Each row of a before or after table is a point. One or more steps were done to the points. Then noise was added and the rows were shuffled. The steps act on columns, c1 being the first. What was done? A step turns or swaps two columns, mirrors them in a line or flattens them onto one, adds a multiple of one to another, or multiplies or shifts one. Angles are multiples of 10 degrees, from the lower column toward the higher: turns from -170 to 170, lines from 10 to 170 but not 90. Use the fewest steps. Two steps may share a column if one is a turn and the other turns, adds or multiplies; they go together, in the order done. Otherwise the lowest column goes first.

Before:
-0.43	+0.44	-0.82
-0.30	-0.42	+0.71
+0.15	-0.22	-0.29
-0.08	-0.04	+0.50
-0.13	-0.05	+0.48
-0.35	-0.24	-0.02
-0.45	+0.66	-0.70
-0.28	+0.47	-0.07
+0.00	-0.62	+0.27
-0.13	+0.44	-0.06
-0.15	+0.80	-0.67
After, 11 rows:
+0.00	+0.32	+0.60
-0.37	+0.20	+0.16
-0.42	+0.19	-0.90
-0.32	-0.12	+0.79
-0.13	-0.30	-0.36
-0.13	-0.25	+0.40
-0.25	-0.31	-0.37
-0.07	-0.31	+0.41
-0.17	-0.18	-1.07
+0.14	+0.33	-0.08
-0.45	-0.06	-0.94
Steps: mirror c2 and c3 in the line at 110 degrees

Before, 13 rows:
-0.01	-0.23	-0.37	-0.01	+0.40	-0.38	-0.20	-0.46
+0.47	+0.44	+0.58	-0.43	+0.30	-0.23	-0.50	-0.23
-0.35	+0.51	-0.58	-0.03	-0.10	+0.05	+0.23	+0.58
-0.37	+0.16	+0.52	-0.33	-0.07	-0.10	+0.57	-0.03
-0.14	+0.94	-0.12	+0.02	+0.45	+0.09	-0.11	+0.55
-0.14	+0.87	-0.64	-0.59	+0.57	-0.37	+0.07	+0.43
-0.06	+0.54	-0.72	-0.56	+0.61	-0.32	+0.29	-0.44
+0.75	+0.25	+0.08	-0.01	+0.43	-0.55	-0.70	-0.08
-0.39	-0.04	+0.44	+0.50	+0.55	+0.25	+0.05	+0.47
-0.46	+0.89	-0.16	-0.72	-0.10	-0.49	-0.68	+0.15
+0.46	+0.86	+0.29	+0.31	-0.63	-0.55	+0.03	+0.38
+0.22	+0.33	-0.60	+0.31	-0.40	+0.45	+0.37	+0.72
-0.51	-0.07	+0.58	+0.50	-0.23	+0.43	+0.37	-0.41
After (13 x 8):
+0.25	+0.50	-0.82	-0.14	+0.66	-0.32	+0.16	-0.44
+0.07	+0.51	-0.40	-0.08	-0.04	+0.04	+0.41	+0.58
+0.03	+0.86	-0.53	-0.19	+0.67	-0.40	+0.13	+0.41
-0.38	+0.24	+0.06	+0.18	+0.26	-0.52	-0.96	-0.09
+0.42	+0.38	-0.39	+0.08	-0.41	+0.48	-0.11	+0.71
-0.81	+0.89	-0.13	-0.58	+0.43	-0.49	+0.20	+0.16
+0.17	-0.07	+0.44	+0.26	-0.45	+0.43	+0.60	-0.41
-0.21	-0.21	-0.53	+0.21	+0.23	-0.40	-0.04	-0.46
+0.42	+0.18	+0.49	-0.32	+0.18	-0.12	+0.54	-0.04
-0.14	+0.91	+0.03	+0.24	+0.23	+0.10	+0.09	+0.53
-0.33	+0.45	+0.52	-0.20	+0.44	-0.25	-0.59	-0.25
-0.10	-0.05	+0.62	+0.62	-0.04	+0.24	+0.40	+0.48
+0.20	+0.84	+0.39	-0.04	-0.54	-0.54	-0.42	+0.37
Steps: turn c1 and c7 by -70 degrees; add 0.3 times c8 to c3; multiply c5 by 0.7; turn c4 and c5 by -40 degrees

Before (11 x 12):
+0.29	+0.03	-0.36	+0.21	-0.64	+1.08	-0.08	+0.85	+0.09	-0.05	-0.14	+0.14
-0.11	+0.16	-0.39	-0.09	+0.65	+0.78	-0.47	-0.01	-0.43	+0.50	+0.12	+0.01
-0.13	+0.32	+0.71	+0.13	-0.54	-0.10	+1.34	+0.42	-0.41	+0.52	-0.33	+0.25
-0.15	+0.60	+0.07	-0.29	-0.06	-0.13	-0.31	+0.29	+0.49	-0.10	-0.40	-0.01
-0.15	-0.18	-0.34	-0.36	+0.70	+0.84	-0.42	-0.04	-0.18	+0.00	-0.44	+0.68
-0.17	-0.08	-0.31	-0.15	-0.44	+0.84	-0.50	-0.11	-0.27	-0.25	-0.41	+0.11
-0.04	-0.21	+0.70	+0.09	+0.12	+0.61	-0.50	+0.81	-0.39	-0.85	-0.29	+0.02
-0.09	+0.61	-0.09	+0.73	+0.09	+0.27	+0.67	-0.14	-0.27	+0.12	-0.34	+0.00
+0.05	-0.24	-0.33	-0.05	+0.18	-0.39	+0.12	+0.08	+0.70	+0.39	+0.69	-0.24
+0.70	-0.02	+0.68	-0.28	+0.22	-0.09	-0.46	-0.15	-0.11	-0.63	+0.49	+0.25
+0.13	+0.12	-0.36	-0.19	+0.64	+0.26	-0.17	+0.09	-0.43	-0.58	+0.88	+0.00
After (11 x 12):
-0.11	-0.47	-0.24	-0.27	-0.19	+0.30	+0.16	-0.31	+0.86	-0.03	+0.11	+0.02
-0.16	-0.43	-0.15	+0.08	-0.19	+0.33	-0.20	-0.30	+0.99	+0.00	-0.45	+0.68
+0.13	-0.16	-0.30	-0.20	+0.07	-0.09	+0.14	-0.21	+1.06	+0.01	+0.87	-0.03
-0.09	+0.66	+0.08	-0.70	-0.10	+0.18	+0.64	-0.17	-0.96	+0.01	-0.34	+0.00
-0.14	+1.34	+0.11	-0.39	-0.09	+0.16	+0.31	+0.83	+0.44	+0.00	-0.32	+0.24
+0.70	-0.47	+0.53	+0.09	+0.10	-0.17	-0.04	+0.41	+0.71	-0.01	+0.51	+0.23
+0.07	+0.10	-0.27	+0.56	+0.24	-0.38	-0.22	-0.21	-1.02	+0.00	+0.67	-0.24
+0.27	-0.07	-0.86	-0.06	-0.63	+1.07	+0.02	+0.26	-0.53	+0.02	-0.14	+0.14
-0.06	-0.49	-0.18	-0.35	-0.24	+0.40	-0.21	+1.05	+0.47	+0.02	-0.30	+0.02
-0.15	-0.33	-0.17	+0.55	+0.04	-0.07	+0.62	+0.24	-0.21	+0.02	-0.41	-0.02
-0.17	-0.49	-0.12	-0.12	-0.47	+0.81	-0.10	-0.31	+0.72	+0.01	-0.39	+0.11
Steps: swap c2 and c7; turn c3 and c8 by 50 degrees; turn c4 and c9 by -130 degrees; multiply c9 by 2.5; flatten c5 and c6 onto the line at 120 degrees; multiply c10 by 0

Before, 9 rows:
+0.55	+0.00	+0.30	-0.20	-0.14	+0.22	-0.33	+0.10	+0.72	+0.17	+0.10	-0.72	-0.05	+0.56	+0.22	+0.23	-0.14	+0.37	-0.02	-0.12
+0.22	+0.08	+0.15	-0.37	-0.41	+0.54	-0.15	+0.23	+0.44	+0.27	+0.03	+0.22	+0.25	-0.19	+0.69	-0.01	-0.02	-0.05	+0.03	+0.31
+0.62	+0.28	+0.20	-0.10	+0.33	+0.28	+0.04	-0.12	-0.18	-0.19	+0.49	-0.34	-0.03	-0.45	+0.39	+0.06	-0.35	+0.54	+0.19	+0.20
-0.65	+0.86	-0.99	+0.19	-0.09	+1.06	+0.52	+0.19	-1.08	-0.11	-0.08	-0.20	+0.92	+0.97	-0.03	+0.35	+0.74	+1.41	-0.68	-0.36
-0.92	-0.11	-0.39	+1.00	-0.70	+0.16	+1.22	-0.25	+0.49	+0.24	+0.23	+0.22	+0.11	+0.60	-0.81	+0.87	-0.41	+0.07	-0.61	-0.75
+0.21	-0.23	+0.48	+0.47	+0.12	+0.17	-0.81	+0.05	-0.04	+0.07	-0.01	-0.09	+0.13	-0.01	+0.44	+0.23	+0.02	+0.49	+0.05	+0.10
+0.60	+0.11	-0.07	+0.12	+0.23	+0.10	-0.99	-0.05	+0.55	-0.14	-0.03	+0.07	-0.24	-0.69	+0.27	-0.52	-0.20	-0.17	-0.32	+0.21
+0.25	-0.39	+0.01	+0.33	+0.38	+0.16	-0.11	+0.18	+0.49	+0.28	-0.24	+0.08	+0.12	-0.03	+0.28	+0.17	+0.13	+0.54	-0.18	-0.95
+0.18	-0.17	+0.47	+0.12	+0.43	+0.04	+0.01	+0.43	+0.13	+0.53	+0.27	-0.43	+0.03	-0.09	-0.06	-0.52	-0.36	+0.50	+0.29	+0.42
After, 9 rows:
+0.22	-0.14	+0.45	+0.34	+0.40	+0.03	-0.02	+0.49	+0.14	+0.51	-0.30	-0.46	-0.47	-0.09	-0.06	-0.55	-0.22	-0.53	+0.28	+0.47
-0.65	+0.82	-0.98	+0.36	-0.06	+1.12	+0.50	+0.16	-1.08	-0.10	-1.27	-0.25	+0.45	+0.95	-0.02	+0.35	+0.49	-0.57	-0.64	-0.34
+0.23	+0.15	+0.10	-0.16	-0.47	+0.51	-0.17	+0.26	+0.40	+0.28	+0.03	+0.28	-0.28	-0.17	+0.70	-0.07	-0.08	+0.01	+0.00	+0.34
-0.98	-0.07	-0.40	+1.27	-0.67	+0.17	+1.22	-0.22	+0.47	+0.22	+0.05	+0.27	-0.45	+0.59	-0.81	+0.90	-0.28	-0.16	-0.57	-0.71
+0.20	-0.24	+0.44	+0.68	+0.15	+0.17	-0.82	+0.00	-0.06	+0.02	-0.41	-0.10	-0.37	+0.04	+0.44	+0.19	-0.04	-0.23	+0.04	+0.07
+0.59	+0.30	+0.17	+0.10	+0.42	+0.27	+0.08	-0.18	-0.17	-0.18	-0.24	-0.33	-0.52	-0.48	+0.35	+0.14	-0.19	-0.70	+0.21	+0.18
+0.28	-0.37	-0.02	+0.55	+0.34	+0.13	-0.13	+0.20	+0.49	+0.28	-0.62	+0.07	-0.35	+0.00	+0.26	+0.21	+0.09	-0.10	-0.23	-0.96
+0.60	+0.04	+0.31	+0.03	-0.10	+0.23	-0.36	+0.10	+0.70	+0.13	-0.31	-0.68	-0.56	+0.56	+0.17	+0.31	-0.10	-0.27	+0.01	-0.10
+0.60	+0.12	-0.01	+0.31	+0.20	+0.12	-0.95	-0.01	+0.53	-0.19	+0.05	+0.10	-0.76	-0.64	+0.26	-0.44	-0.06	+0.10	-0.33	+0.23
Steps: shift c4 by +0.20; mirror c11 and c18 in the line at 150 degrees; shift c13 by -0.50; multiply c17 by 0.7
